Each row of a before or after table is a point. One or more steps were done to the points. Then noise was added and the rows were shuffled. The steps act on how far a point lies along the listed directions, d1 being the first. Write out the steps. A step turns or swaps two directions, mirrors them in a line or flattens them onto one, adds a multiple of one to another, or multiplies one. Angles are multiples of 10 degrees, from the lower direction toward the higher: turns from -170 to 170, lines from 10 to 170 but not 90. Use the fewest steps. Two steps may share a direction if one is a turn and the other turns, adds or multiplies; they go together, in the order done. Otherwise the lowest direction goes first.

Directions:
(1): [0.18 0.40]
(2): [ 0.40 -0.18]
Before (9 x 2):
[[-0.27  0.47]
 [-0.34  0.32]
 [ 0.58 -0.46]
 [-0.38  0.17]
 [-0.04  0.24]
 [ 0.47  0.13]
 [-0.19  0.34]
 [-0.20 -0.42]
 [-0.29  0.37]]
After (9 x 2):
[[ 0.55 -0.02]
 [-0.38 -0.19]
 [-0.29  0.10]
 [-0.36 -0.07]
 [ 0.18  0.43]
 [-0.30 -0.13]
 [-0.33 -0.01]
 [-0.16 -0.18]
 [ 0.12 -0.39]]
Steps: multiply d1 by -1; multiply d2 by 0.7

Directions:
(1): [0.06 0.07 0.00 0.62]
(2): [ 0.55 -0.08  0.26 -0.05]
(3): [-0.07 -0.61 -0.03  0.07]
Before (12 x 4):
[[-0.18  0.46 -0.33  0.14]
 [-0.21  0.20  0.05  0.08]
 [-0.32  0.80  0.10 -0.35]
 [ 0.47  0.65  0.27 -0.27]
 [ 0.09  0.07  0.03 -0.32]
 [ 0.25  0.66  0.11 -0.01]
 [ 0.29 -0.11  0.18 -0.16]
 [-0.03 -0.10  0.09 -0.24]
 [ 0.45  0.40  0.25 -0.05]
 [ 0.02 -0.03  0.05 -0.76]
 [-0.37 -0.07  0.04 -0.32]
 [-0.22  0.58 -0.06  0.05]]
After (12 x 4):
[[ 0.28  0.15  0.17  0.56]
 [ 0.18 -0.20  0.06  0.68]
 [-0.11  0.22 -0.11  0.19]
 [-0.03 -0.53 -0.27  0.20]
 [-0.50  0.07 -0.04 -0.06]
 [-0.13 -0.48 -0.01  0.37]
 [-0.46  0.46 -0.27  0.26]
 [-0.19  0.20 -0.01  0.02]
 [-0.47 -0.38  0.02  0.69]
 [ 0.09  0.36  0.09  0.11]
 [ 0.17  0.11  0.07  0.86]
 [-0.09 -0.27  0.12  0.10]]
Steps: turn d1 and d2 by 60 degrees; turn d1 and d3 by 120 degrees
